Rows are points. Each table stands for the endless flat space through its points: a line for two points, a plane for three, and so on. The two share one point or none. Which?

First, 2 rows:
[[14 19  8]
 [20 40 20]]
Second (2 x 3):
[[13 27  9]
 [ 3 15 -5]]
They share: [18 33 16]

First:
[[ -7  -1  43 -10]
 [-15  16  59   8]
 [-13  -7  25 -29]]
Second, 2 rows:
[[-30  -5  53 -52]
 [-16  -7  37 -34]]
They share: [ -9  -8  29 -25]

First:
[[ 21  38  -8 -16 -14   4]
 [ 19  14 -34   8  22  -4]
 [-11  16  -1 -21 -45   0]
 [ 12  32  -6 -19 -23   4]]
Second, 3 rows:
[[ 10  32   1  12 -31  17]
 [-20 -24 -45 -30   7 -17]
 [-14 -26 -43 -27  12 -15]]
They share: [ -5   4 -22  -9 -12   0]

First, 4 rows:
[[ 21 -64  25   0 -22  30  23  54]
 [ -9 -48  24 -31   3  35  31  55]
 [-22 -17  28 -30  10  25  53  49]
 [-13 -32  16 -27  -2  25  23   7]]
Second:
[[ -5 -64  -5   6  -3   4  37  30]
 [ 11 -30  27 -12  -8  15  35  25]
 [  7 -46  11 -12   6   1  39  27]]
They share: [  6 -35  23  -3 -16  20  33  26]

First (4 x 11):
[[ 10  28 -21  56  25  27 -10  44  17   7 -18]
 [ 10  23  -3  99  30  52   5  61   9  25   8]
 [ 11  34 -45 -11  17 -17  -5  14  15  -6 -51]
 [ -2  17  -3  51   6  16  53  13  -9  19 -22]]
Second:
[[ 31  16  20  21  25   6  31  65   1 -11 -31]
 [ 10  31  -6  50  34  11  -7  38   2  27  -1]
 [ 28  31  11  33  32  14   9  52   5  -3 -32]
 [  6 -14 -52  10  -1  22  12  -4  13  24  -2]
 [-15  28 -69  42  15  -1   3   7   6  43   0]]
They share: [ 11  29 -27  32  22   8  10  31   7  12 -25]

First (7 x 12):
[[-17 -33 -23 -36 -18 -42 -11 -25  85 -61  27  79]
 [-10 -12 -32  12 -64 -35  -5  16  24  18  -7   2]
 [-15  -7 -39 -21  29  28 -15  21   8   1  43   6]
 [ -1 -67  -8  -4  -8 -36  12  43  30 -58  -6  21]
 [  1   5  26  -2  -6 -46 -18  17 -14   2  -8  35]
 [-26 -66 -34 -16   5 -27  -5  18  78 -85  21  51]
 [-20 -21  18   7 -53 -89 -16  12  53 -47 -24  62]]
Second, 3 rows:
[[-43 -37   7 -25  -6 -18 -33  15  -7 -27  19  20]
 [ 11 -43 -41  -1 -42 -12  21  51  23 -21 -11  50]
 [ -1   0  13 -33   6 -50   4  -7  43 -29  14  15]]
They share: no point

First, 7 rows:
[[  0  19  75 -48  20   5 -22 -70  51  11 -21 -28  23 100]
 [-14  10  21  14  21  53  11 -14  19  48 -22 -20  23  49]
 [ 10   6  25 -24   8  39 -12 -34 -47  86  23 -71  60 -11]
 [ -3 -21 -31  49 -12  51 -50  17   7  29  -7  13  22 -21]
 [-10   9   5  26  -1  57 -11   0  27  31 -18 -13  22  24]
 [-14  14  20   2  -6  56 -67 -32  14  31 -18 -44  41 -12]
 [ 14 -37  -1   1  19  17 -63 -22 -19  44   4   3  12  -3]]
Second, 2 rows:
[[ 22   6  13   7   2  23 -27 -14  17  30  -4 -18  13  33]
 [ 31  13  11  16   7  18 -34 -16  16  34 -10 -24  10  36]]
They share: [ 13  -1  15  -2  -3  28 -20 -12  18  26   2 -12  16  30]
